Rows are points. Each copy is the shape, with its points in the same order, stretched, turned, moved and blurred by noise. Some copies are also mirrored. Which?

Shape, 7 rows:
3.4,-7.9,1.2
-1.9,3.1,-1.9
1.7,2.5,7.4
2.5,-0.3,-3.4
2.1,2.0,-2.9
1.5,-3.8,-0.9
-2.5,-4.1,-3.1
Copy 1 (7 x 3):
-5.3,-1.4,-8.8
-1.0,3.0,3.4
0.3,-7.4,3.2
-0.2,2.8,-0.7
1.4,2.3,0.7
-3.4,0.4,-3.4
-5.0,3.6,-2.8
Copy 1 is: only turned
Copy 2:
0.8,3.6,10.1
-2.2,0.3,-3.8
6.5,-5.4,1.6
1.0,4.9,0.2
1.4,3.8,-2.1
-0.7,2.8,4.6
-6.5,2.5,2.4
Copy 2 is: mirrored
Copy 3 (7 x 3):
5.5,-1.4,-3.5
-3.4,0.6,0.3
-0.2,7.2,-3.0
-1.5,-2.1,-2.7
-3.0,-0.3,-2.9
1.8,-1.0,-1.9
2.1,-2.4,1.9
Copy 3 is: only turned
Copy 4, 7 rows:
-0.4,-6.8,2.3
-1.0,2.7,-2.5
9.1,4.5,0.0
-1.0,-3.8,-4.0
0.0,-1.2,-5.4
-1.2,-3.7,1.1
-5.9,-2.9,1.9
Copy 4 is: only turned

Shape:
2.4,4.8,-1.3,0.2
3.7,-2.6,-2.1,-3.8
3.2,3.8,-2.8,0.6
4.3,2.4,-0.4,-5.4
-4.8,-4.1,-2.9,5.3
-1.8,-2.9,3.2,0.8
1.3,-4.7,2.1,2.3
Copy 1, 7 rows:
-1.6,5.4,-2.1,3.8
1.3,0.6,5.2,-2.2
0.0,6.0,0.2,3.6
-2.3,4.4,-0.1,-2.6
5.1,-5.7,4.0,4.6
-1.8,-6.6,3.9,1.2
-1.8,-6.6,8.1,2.2
Copy 1 is: only turned
Copy 2:
-1.8,2.1,4.1,-0.4
-0.6,2.3,-6.4,1.5
-2.8,1.9,2.0,0.8
0.6,4.9,-0.7,-0.9
-3.6,-8.0,-6.0,0.9
3.5,-3.4,-3.3,1.7
3.1,-2.8,-4.6,4.3
Copy 2 is: only turned
Copy 3, 7 rows:
-4.5,-1.1,0.4,-0.9
0.5,-3.3,-3.1,-4.4
-4.7,-3.2,-0.6,0.3
-2.8,-0.9,-1.1,-7.1
3.9,-6.1,2.2,9.3
4.1,0.8,0.2,2.1
3.3,0.5,-3.7,3.0
Copy 3 is: only turned
